Each row is a point. Before rounding, the points of a table are all equally far from one centre. They may lie mostly on one side of it. Write the centre, to within rounding.
In the rows, 128 means zero.

Points:
[[ 98 172]
 [143  98]
 [ 95 141]
 [ 95 145]
 [110 191]]
Centre: [148 152]

Points, 11 rows:
[[140  56 113 126 176 138]
 [159  75 181 142 152 147]
 [163  96 115 167 128 110]
 [173 103 142 171 150 145]
 [173  78 123 134 155 106]
 [172  83 126 124 154 101]
 [169  91 104 145 172 148]
 [141  64 109  91 168 142]
 [178  73 121 151 156 133]
 [174 111 116 143 170 129]
 [155  69 169 157 146 125]]
Centre: [133  97 133 125 131 144]

Points:
[[125 146 142 198  93  81 102 138 157 147 151]
 [137 156  95 159 140 128 114 120  87 112 149]
 [100 177  73 185 112 106 124 175 115 156 120]
 [112 165  88 138 114 116 111 108 156 141 159]
 [118 182 139 166 146 147 141 161 165 150 117]
 [ 91 216 136 183 103 112 124 185 131 143 129]
 [ 96 178 128 201  91 116  88 183 130 156 160]
 [ 91 162  61 155 102 114 129 164 126 158 131]
 [147 138  99 139 133 144  78 181 122 128 149]
 [103 148  90 214 115 134 107 145 142 123 135]
 [149 172 116 189  81 125 128 167 151 104 151]
 [117 191 146 213 109 120 142 168 117 136 123]
 [136 155 146 181 143 102  71 157 111 155 162]
 [ 88 198 132 172 147 122 115 169 118 139  90]
 [ 89 175 128 172 105 159 136 174 107 167 162]
 [108 198 108 143 124 103 115 165 109 148  84]]
Centre: [108 154 129 154 116 114 117 159 126 128 138]

Points (24 x 20):
[[ 92 111  97 157 156 147 162 131 113 105 128  65 148 131 111 140 102 118
   98  71]
 [ 85  47 105 152 150 165 136 177  98 137 175  98 191 155 162 114 153 130
  151  95]
 [ 54 100 111 133 109 125 114 152  75 133 160  91 183 157 177 119 136  91
  137  76]
 [ 93  63 105 125 144 168 152 144 147 155 160  75 157 156 173 109 143 117
  171  69]
 [128 111 107 139 168 175 139 155  87 155 166  48 137 120 141 116 169 100
  124  89]
 [137  99  97 139 163 159 169 160  83 145 156  51 130 157 149  93 147 140
  156  66]
 [124 142  75 107 173 122 121 160 105 143 127  99 145 127 172 146 153 163
  105 110]
 [ 89 105 154 143 132 155 118 110  91 134 167  61 148 154 151 107 134 101
  175  70]
 [107  95  91 123 173 139 111 154 130 115 162  29 148 136 142  97 101 146
  140 121]
 [106  86 100 148 127 139 164 149 111 143 156  76 164 171 124 154 178 141
  121  60]
 [ 66 111 140 148 149 157 104 137  74 136 144  71 125 148 128 112 117 129
  149  46]
 [ 85 103 136 118 151 162 102 146  77 147 196  69 178 147 159 108 113 126
  129  92]
 [ 95 127  87  95 126 109 152 118 100  93 155  75 136 151 175 115 176 142
   91 121]
 [101 109 101 174 164 173 127 165 100 118 138  53 165 153 142  90 154 101
  130  97]
 [ 91  83 134 115 186 144 144 137 133 118 192  75 176 127 143 119 173 140
  106  78]
 [125 101 106 110 159 161 131 142  97 120 204  82 103 147 137 136 147 145
  104  55]
 [119  77 132 168 133  86 122 117 143 175 151  76 139 135 116 128 139 113
  117  98]
 [ 70 102  93 178 118 136 122 126  88 115 127  88 124 168 149 129 194 102
  136 104]
 [117 106  87 151 155 154 154 161 114 159 150  72 106 161 132 122 141 137
   76  73]
 [ 82  76  97 137 208 131 138 163 111 138 130  96 174 163 159  75 168 137
  151 131]
 [ 77  70 116 130 108 108 105 139 110 120 132  47 121 123 143  89 162 160
  144 137]
 [ 75  91  81 143 111  75 108 134 106 143 143  95 148 147 110 123 187 141
  122  71]
 [ 95  49  91 107 134 146 134 129 108 116 157  72 138 165 181 131 178 157
  124  85]
 [108 118 105 137 139 167 102 141 102 131 145  60 157 120 190 146 131 135
  146  87]]
Centre: [ 99  99 109 126 144 125 137 144 107 127 152 110 132 138 136 109 138 125
 136 106]

Points, 27 rows:
[[222 138 180 158  77 138 122 137 145 121 133 141 127 127  86 103 138 160
  120 150  61 124 155  94]
 [162 127 156 152  94  98 131 114 160  96 106 135 143 145  94  95 118 178
  113 112  42 124 145 118]
 [190 119 193 162  76 103 161 111 135 131 110 124 173 129  81 141 137 158
  131 155  75 155 151  75]
 [171 119 188 176  90 132 135 128 106 123  76 161 106 104  72 137 130 161
   83 126  77 154 147 124]
 [182 126 159 165  63 126 169 116 132 121 119 128 153 129  91 143 149 171
  109 114  51 127 114 122]
 [148 135 152 155  80 129 155 181 136 117 104 139 127 125  78 107  99 167
  104 126  90 150 134  87]
 [146 115 177 136  64 124 131 125 171 124 105 127 120 141  75 144 117 171
   95 153  86 112 152  93]
 [174 142 169 182 110 106 126 115 139 102 103 145 157 126  45 113 128 145
  124 122  63 136 142  84]
 [180 110 195 156  98  86 140 141 141 119  79 137 117 148  40 109 148 137
  122 117  87 128 131 105]
 [192 139 169 156  69 109 138 161 143 150  79 132 130 131  66 126 110 187
  144 129  60 123 123  97]
 [194 141 176 136 110 126 150 147 160 121 100 163 130 136  70  88 148 188
  124 116  61 145 136 117]
 [187 122 188 165  71 112 137 153 132 123  92 171 113 143  98 105 127 170
  127 124  70 163 163 143]
 [205 133 196 179  65 127 158 128 136 109 108 122 141  91  69 121 128 174
  122 120  82 150 148  94]
 [186 105 182 153 125  97 120 125 127 119 108 171 127 146 102 125 153 154
   94 134  60 126 120  95]
 [175 113 189 178  90  84 134 111 153 119 119 126 137 126  75 147 167 137
  108 147  77 123 140 115]
 [183 158 159 150  97  79 131 145 108 115  83 123 105 163  41 107 121 162
  116 114  82 124 146  87]
 [173 154 170 143  93 143 119 122 129 106  65 119 109 130  64 143 146 157
  132 135  59 132 145  97]
 [176 121 171 147  77 108 189 119 134 127 106 174 127 107  58 115 159 168
  156 130  77 142 133 121]
 [165 144 209 155 136 101 171 143 144 152  82 145 134 120  71 110 119 140
  137 156  77 137 137 168]
 [154 121 178 157  97 107 134 148 131 137  80 143 116 151  75 105 153 183
  101  87  67 119 175 114]
 [170 101 191 148  93 110 137 147 147 114  77 169 141 124  67 141 129 165
  121  90  79 116 152 130]
 [169 134 182 192  89 107 155 144 139 113 102 148 135 102  65 109 101 183
  109 124  70 155 121 114]
 [199 141 139 166 130 105 149 131 131 136  92 147 156 102  67 119 142 143
  108 120  73 154 144 104]
 [170 134 164 163  75  98 151 133 133 129 124  97 120 153  67 124 111 156
  118 158  48 153 177 103]
 [208 118 172 196  92 125 127 138 151 120 115 147 101 132  74 123 130 188
  157 103  94 135 151 105]
 [169 144 151 152  96 134 128 117 137 134  81 138 159 110  53 113 155 127
  135 132  85 123 177 122]
 [188 137 172 177 115 117 114 149 132  91  95 161 137 111  72 120 146 165
  101 124  91 137 159 118]]
Centre: [167 138 181 139 110 114 144 116 112 140 123 129 123 129  91 123 115 162
 133 123 101 124 144 119]

Points:
[[136 197 123  95  84  94  78 132  93 119 176 129 157 120  98 123  97 103
  101 157 141 146 145  96]
 [127 207 136 104  97 104  86 156 116 102 123 122 163  93  94 141 101 114
  118 131 146 195 140  87]
 [151 174 149  88 114 110 120 145 103  74 118 120 205 129 101 113  56 131
  123 138 140 178 131 103]
 [140 221 131 115  95 102 109 171  97  84 121 135 161 118 101 116  93 121
  150 133 148 175 153 104]
 [135 188 161  68 103 116  84 158  79 100 125 122 136 119  62 124 108 108
  135 125 150 169 129  95]
 [126 208 114  70  84 105  93 144  74  88 131 144 154 129  82  95 114 121
  128 124 139 153 146 105]
 [128 170 134  92 109 110  64 150 116 105 161 118 184 129  87 106 125 119
  103 111 201 155 152  77]
 [120 180 146 103  97  89  93 167  88  75 128 117 151 105  82  88  83 115
  132 137 142 177 139  90]
 [112 188 145  86  85 119 100 164 123  63 132 138 187 132  76 111  77 149
  132 104 153 152 148  94]
 [131 193 121  90  94  89 109 151  96  58 134 152 142  86 130 120 100 112
  125 140 152 176 139  84]
 [123 189 135 106  81 105 111 139 109  74  86 144 179 112  94 109 122 144
  146 157 122 173 142  85]
 [ 94 205 132 101 105 104 130 123  95  84 158 112 168 107  69 112 121 138
  118 142 148 169 141 103]
 [114 169 127 133  95  94  92 142  96  90 151 136 187 119  88 101 117 154
  123 143 142 184 164 109]
 [107 185 114  92  65 116  83 157  84  77 123 131 158 107  91 115 119 117
  112 137 171 155 141  89]
 [128 216 137  92 122  78 117 144 121 127 152 149 154 149  91 112  96 104
  126  88 161 168 138  91]
 [138 182 106  69  88  71  95 154 100  89 129 106 171 136  89 126 108 118
  100 124 158 153 172  92]
 [148 196 145  97 125  99 106 123 100  99 144 119 165  98  95 116  87 137
  135 174 160 185 151  76]
 [138 157 146  88 104  89 103 136 122  86 126 140 197  97  59 104 104 126
  109 135 170 173 137 109]
 [146 204 125  93  85 108 125 121 113 115 121 135 171  92  56 128  71 113
  127 145 141 157 150 103]
 [146 208 160  95 107  71  94 119  91 109 108 132 180 113  98 113 111 117
  103 134 148 173 128  68]
 [128 175 123  36 109  92  89 126  97  86 130 118 186 110  98 110 124 134
  102 121 169 157 142  97]
 [116 194 161  98  56 124 108 137  96  74 147 150 157 148  84 115 101 152
  131  98 169 179 142 101]
 [142 204 140 105  89 113 116 148 106 109 136 118 186  73 104 126  85 121
   87 128 157 169 144  84]
 [131 176 140  77 126 120  98 153 103  79 113 127 180 148  64 109 109 145
  155 117 155 126 162 136]
 [110 180 118  69  78 102 100 167  97 113 136 126 162 103  83 114  89 120
  119 121 173 166 122 117]
 [145 181 140  96 100 112  88 133  75 122 163 118 197 119  58  97  96 137
  119 133 146 160 136  95]
 [130 196 156  90 106  95 100 159  67 115 137 149 159 101 101 117  96 136
  111 119 157 177 144  90]
 [132 193 146  99  82  82  99 164  95  88 146 112 164 119  83 126  97 109
  131 159 154 162 150  94]
 [137 205 132  67 117  84  96 141 111  83 144 113 160 119  93 119 121 163
  141 120 138 179 157 129]
 [137 180 133 122 123 102  88 151  88 112 145 129 189 141  89  90  93 126
   97 125 149 185 134  99]]
Centre: [148 149 133 115 100 113 115 110 119 105 130 113 144 122 117 121 110 135
 139 102 148 130 128  92]

Points (28 x 24):
[[151 188  86 135 136 108 118 172 127 124 114 200 115 133 177 155 143 152
  112 104 161 113 164  82]
 [171 199 103 142 129  71 127 183 130 130 167 217 148 115 167 139 111 106
   77 144 132 164 160  97]
 [198 165 122 163 132 114 108 148 113 110 155 179 149 122 129 163 100  79
  118  99 154 151 170  81]
 [158 181  84 149 127 118  91 143 137 128 150 205 118 104 130 166 121  92
   86 140 170 126 179 100]
 [137 194  97 159 157  46 133 187 144 138 145 178 143 135 159 142 108  93
  109 142 175 132 150  92]
 [137 185 135 149 133 100 131 144 138 112 144 204 119 121 154 146 115  69
  103  94 182 153 172  88]
 [173 201  88 105 123  96  83 155 151 112 135 152 130 139 151 143 142 110
   83 148 191 160 156 116]
 [156 196  98 174 105  95 101 160  93 136 133 166 121 119 125 127 135  64
   99 105 180 149 153  90]
 [171 173 115 157 122 105 114 131 112 112 156 171 171 143 126 145 127 107
  116 126 170 128 173  63]
 [179 168 121 154 128 109  87 131 146 135 157 171 134 126 121 153 120 122
  110 142 167 120 175  76]
 [149 183 112 132 132 131 128 148 113  85 147 185 103 119 145 140 128  72
   93 114 163 153 178  59]
 [141 166 127 104 120  71 112 137 120 105 122 193 122  86 139 143  92  68
  138 119 143 158 150  95]
 [166 190  80 109 120  82 117 161 121 143 142 172 111  96 155 126 103 119
  117 104 189 146 168  92]
 [154 211  98 130 106 109 126 166 138 123 176 188  98 115 111 161 126  87
  128 102 165 170 170 117]
 [177 193  82 149 121  99 106 152 128 104 134 164 150  83 148 102 104 120
  115 113 139 156 172  96]
 [170 171 151 130 130 119 122 145 127 127 176 194 126 146 112 142 114  91
   69 100 201 148 146 108]
 [140 175 111 161 146 109  97 151 146 111 163 193 131  96 132 156  91  92
  108 124 176 133 165  79]
 [170 188 121 124 118  96 119 160 128 114 144 187 142 132  99 125 125  99
   70  92 166 135 149  74]
 [149 185 109 137 108  90 103 179 145 115 141 179 117  81 144 157 122  63
  103 110 149 134 149  87]
 [160 193 123 150 138 108  89 162 126 108  82 176 106  89 144 165 126  96
  120 141 180 125 144 106]
 [143 163 145 146 106  85 103 150 129 138 125 178 126 114 137 155 125 103
  135  80 187 147 160  88]
 [146 228 102 155 133  91 125 110  94 117 139 149 120 132 129 115 153 132
   89 121 163 122 183 121]
 [132 183  64 153 111  51 117 170  79 115 112 178 132 128 136 175 100 115
  112 116 178 154 140  82]
 [109 177 121 132 120  95 119 178 122 135 141 169 123  95 134 126 112 141
   98 103 178 140 174  56]
 [164 183  98 130 128  79 102 133 105 107 131 164 142 144 115 155 128 127
   84  73 130 128 177  79]
 [154 161  76 113 126  80  85 153 127 112 155 200 119 120 116 157 116 112
  126 123 162 125 162  95]
 [148 194 108 117 133 116 161 176 113 167 162 199 159 109 138 147 122  73
  101 119 186 175 181 103]
 [160 204  95 123 162  88 101 172 119 125 129 212 134  98 135 179 129 115
  134  94 164 167 139  88]]
Centre: [134 157 109 138 145 117 147 147 108 136 134 148 126 124 138 157 124 123
  95 134 133 168 121 127]

Points (29 x 24):
[[ 95  89  89 157 176 119 163  94 111  79 190 155 113 164 151 108 118 163
  121 123 140 111 123 130]
 [102 104  51 164 186 137 102 128 159 114 186 179 105 166 147 114 152 157
  133  90 143 124 126 151]
 [ 79  86  94 158 169 134 159 120 138 103 135 165  90 194 111 100 116 150
   96 116 147  97 130 108]
 [ 96  90  55 128 205 137 157 106 117  81 180 154 134 157 131 109 120 141
  129 121 133 129 120 169]
 [112  67 106 170 187 124 167 175 119  99 177 161  68 142 125 114 112 132
  125  93 170 109 173 135]
 [132  89  81 168 183 126 130 173 151 113 148 162 104 169 119  80  97 117
  118 114 162  74 121 133]
 [105  80  83 156 169 140 138 132 132 108 139 161  91 180 177 102 131 167
  147  95 168  84 142 130]
 [ 84  78  84 167 175 138 134 116 131  86 198 188 119 148 142 123 134 159
  147 136 155 123 107 117]
 [134  90  93 133 210 112 143 126 186 101 165 166 119 170 122 117 134 150
   88 137 158 119 146 153]
 [ 77  86 118 140 203 143 144 160 141  84 164 136  93 171 144 117 151 119
  104 167 150  99 166 164]
 [119 105  77 142 187 157 175 167 137  92 197 176 119 181 127  99 146 148
  110 126 162 128 118 156]
 [121  80  71 136 174 160 171 159 101  85 171 186 114 174 133 102 140 159
  127 127 165  88 130 133]
 [109  83  62 161 184 153 146 136 168  67 148 184 109 174 127 121 119 185
  126 136 152 114 138 117]
 [ 92 102  76 172 170 144 155 130 138 136 153 170  65 199 138 150 144 153
  112 141 143 112 136 164]
 [137 118  58 200 163 129 164 165 147  72 157 174  86 173 120 113 153 166
  125 119 138 114 152 122]
 [133 100  65 136 199 128 159 117 141  82 204 148  89 158 108  94 144 146
  145 127 196 140 131 165]
 [115 121  66 129 178 110 174 135 147 116 153 177  98 174 104 129 147 120
  107  95 108 148 144 156]
 [118 105 129 157 191 137 158 111 125  74 203 155 111 146 148 113 159 132
  144 126 159  92 123 164]
 [132 100  66 147 191 116 177 120 128 105 176 171 127 182 133 135 129 146
  112 116 123 119 142 158]
 [137  80  86 109 166 103 176 144 146  75 177 166 103 150 115  97 134 158
  121 102 169 100 122 171]
 [109  83  98 127 146 113 185 157 158 115 158 187  92 174 120 124 142 161
  130  96 115 124 142 146]
 [107 123  75 162 181 111 145 134 133 138 118 188  66 166 132  89 143 124
  156 119 137 151 131 116]
 [135  99 102 163 202 160 168 123  81  81 169 143  97 170 135 145 154 128
  132 137 148 135 135 118]
 [ 99  83  54 189 181 161 142 125 187 100 148 155 102 187 128 122 131 118
  152 133 160 121 133 139]
 [122  84  74 159 188 126 120 120 125  80 169 198 110 147 131 110 131 119
  121  97 124  97 111 153]
 [133  68  90 178 183 136 154 141 135 101 171 164 123 191  99 144 127 155
  149 148 153 104 137 143]
 [116  66  78 159 217 134 149 139 146  99 131 134  82 179 160 116 143 142
  118 116 167 120 112 151]
 [136  82  49 134 213 102 104 120 128 113 150 141 119 163 118 108 126 142
  107 127 151 106 113 123]
 [ 92  67 101 154 197 151 163 123 119  90 187 181 118 165 107  89 132 149
  146 121 144 120 140 137]]
Centre: [116 111  85 140 157 142 138 140 139 107 150 138  93 126 120 119 138 137
 131 134 148 119 141 137]

Points:
[[142 100 131 152 129  84 131 126  96  90 128  92 126 139 149  74 122 112
  172  81 103 136 127 162]
 [133 168 127 170 166 125  85 147 130 168  27 158 129 116 135  73  99  66
  134  92 163 166 195 136]
 [163 146 144 233 116 122 101 113 147 152 111 136 127 195 143 142 137 148
  174 102  83 140 116 164]
 [124  85 117 173 128  92 128 141 175 152 118 124 142 192 159 112 130 131
  165 106 101 151 123 163]
 [145 122 108 181 117 105 151 149 116 196  90 126 130 183  97 115 126 129
  188 121  61 143 145 145]
 [140 130 160 198  86 160 159 147 111 130  73 115 116 124 108 120 162 133
  165  92 150 129 155 175]
 [119 114 146 225 133 167  97 158 111 164 123 117  99 174 136 115 130 105
  159 112 112 143 146 105]
 [155 126 150 195 108 122 148 143 123 143 108 142 141 143 147  69 178 123
  187 120 118 129 128 203]
 [153  95  79 164  93 140 137 138 123 167 118 158  98 149 107 116 151 105
  204 129 123 132 142 140]
 [127 185 144 144  76  81 116 155 134 163 116 144 118 184 112  80 132 131
  193  93  63 128 153 163]
 [104 137 173 195  90  95 102 114  84 149 105 138  79 129 154  94 177 151
  182 123 135 140 154 158]
 [105 144 118 191 117  87 119 166 136 144  87 118 116 114 140  50 131 106
  198 106  89 147 154 167]
 [132 117 161 226 152  76 140 109 115 145  82 114 147 139 101  90 160 115
  143 113  98 162 107 120]
 [128 179 118 194  98  55 109 181 110 159  57 117  59 158 115 106 136 110
  184 127 121 123 132 157]
 [120  87 152 168 131 102 137 125  76 137 100 144 120 152 110  96 118  81
  122  52 101 152 191 157]
 [140 175 130 150 138 107  80 175 129 166 100 124 131 160 134  48 140 111
  177 104  91 113  96 146]
 [118 149 118 139 122  92 161 123  86 186  76 157 106 130 146  75 119 113
  200 103 117 142 115 181]
 [ 92 157 122 198 112 100 136 120  51 194  63 128 135 138 148  96 149  78
  171 121  80 143 159 145]
 [ 94 137 170 187  97 139 126 125 105 152 142 161 142 150 118  77 157  69
  172  80 148 141 111 153]
 [178 167 133 177 119 125 143 126 143 135  92 155 115 133  95  90 185 103
  202 116 102 111 125 150]
 [144 108 128 199 139 110 136 166 129 118  75 103 121 161 138  85 176 101
  106 120 102 108 147 189]
 [108 108 128 233 131 102 140 141 132 173  88 136 144 125 157 109 129 110
  165 132 150 116  86 145]
 [150 112 137 206 101  95 164 137 124 151  93  88 147 152 152  81 160  86
  175  97 116 137 138 129]
 [114 136 155 141 121  91 146 154 127 131 107 109 113 143 127  77 170  98
  151 108 111 110  88 175]
 [101 127 139 194 124 145 138 165 143 170  72 119 163 133 139 145 160  76
  125 120 101 129 150 189]
 [135 124 110 206  86  86 154 162 107 145 124 145 123 131  93  76 152  97
  186 130 115  96 150 189]
 [ 79 117 103 134  83  96 112 105  90 174 108 153 104 155  87  91 136 128
  160 116 113 165 157 205]
 [130 120 152 180 108  92 118 115 117 168  93  98 109  96 149 109 104  90
  182  85  84 146 140 153]
 [129 100 140 166 135  84 132 140 116 122  84 180 164 113 161  91 133 115
  193  99  93 148 117 138]
 [122 140 174 168 157 113 165 133  62 150 113 101 111 147 162  93 162 117
  164 144 106 144 138 162]]
Centre: [139 172 118 168 115  99 112 129 109 134 106 148 139 152 128 117 117 111
 125 131 141 146 155 143]

Points:
[[151 164 149 142 126 143 130 152  92  88 178 169 143 175 101 110  99 156
   94 139 151 124 114  98]
 [165 160 171 149 110 177 127 110  87  95 150 162 160 160 109 119 118 145
   95 124 188  96  81 109]
 [150 164 188 141 120 185 146 112 122 110 122 173 132 143  81 120 132 194
  120 119 177 138 104  98]
 [149 145 169 123 133 168 136  90 109  98 129 138 146 184 116 152 127 196
  117 154 186 120 100 142]
 [179 198 186 137  96 158 164 107 131  95 167 172 119 136 126 157 130 148
   90 161 182 135 123 111]
 [149 197 153 165 107 202 168 113 103 116 101 121 135 158  89 127 108 152
  132 148 185 158  96  80]
 [142 180 185 137 113 149 132 108  92  98 142 151 152 167  79 140 124 189
  124 173 189 108 117 106]
 [127 181 185 127 131 174 125 115 113 108 120 174 149 183 110 124 125 148
  117 137 146  90 103 110]
 [145 196 150 102  68 186 158 113 112 135 130 146 137 170 112 149 146 168
  113 148 215 129  96  97]
 [184 213 153 150 116 173 127 102 107 105 157 153 145 173 112 125 137 154
   93 159 149 135  81 106]
 [168 170 122 116 114 192 149 108 100 134 139 168 175 166 105 162 134 163
  132 156 166 138  77  84]
 [167 179 155 143 149 160 166  94  81  90 138 149 133 173 102 133 125 178
  105 123 158 142  94  82]
 [168 204 171 124 125 171 164  92  98  76 144 154 147 156  88 126 127 146
  146 128 146 154 100 111]
 [154 184 151 136  90 160 128 115  99  79 152 157 168 171  86 105 136 166
  122 149 138 104 104 107]
 [150 171 176 142 145 157 142 128  87 122 160 167 153 170 130 127 126 192
  121 164 167 147  81 114]
 [150 169 172 128  92 127 106 103 140 117 125 175 116 174  84 142  84 191
  109 159 181 125 106  89]
 [177 180 202 140 115 164 143 126 116  86 133 139 133 149  94 109  87 168
  140 173 165 128 101  87]
 [144 177 165 163 130 149 155  84 128  95 160 169 159 158 124 125 106 166
  132 140 200 121 108  97]
 [149 186 138 142 113 135 137 108 100 126 171 164 166 159 131 129 106 149
  148 147 175 103  76  60]
 [168 192 165 138 118 128 137 124 109 111 142 171 132 169  98 181 162 125
  138 178 183 116 100  88]
 [126 200 139 127  90 169 157  87 119  86 120 133 160 174 114 139 139 159
  115 114 196 108 120 113]
 [137 190 161  99  63 171 157 102  99 147 143 166 142 161 133 114 137 186
  143 161 165 131  85 103]
 [144 150 188 154  87 169 147 107 111 116 123 166 177 167  99 130 113 192
  106 136 150 133 158  95]
 [159 185 162 134 113 112 168  85  89  88 143 139 166 193 105 145 113 147
  130 138 192 148  78 125]
 [130 208 171 152  90 160 145 113 118 109 126 157 146 186  90 158 143 161
  109 149 174 127 109  60]
 [176 177 173 165 109 173 125 131  90  92 136 179 173 155 112 128  88 164
  115 136 164 123  99 101]
 [166 197 160 152  84 141 154 109 119  99 155 174 156 183 112 115 124 192
  116 143 180 119 116  98]
 [148 130 167 117 131 173 130 105 115  94 134 140 148 194  99 114 114 189
  100 159 141 141 110 110]
 [140 186 188 150  91 169 151  93 137  84  99 155 114 151  99 131 147 153
  128 155 175 111 102  79]
 [140 185 190 142  96 167 140  89 128  83 122 151 130 176  88 129 109 185
  113 162 151 118 107 114]]
Centre: [153 157 150 132  95 135 137 117 111 128 124 133 134 144 121 139 119 139
 123 139 159 144 114 107]
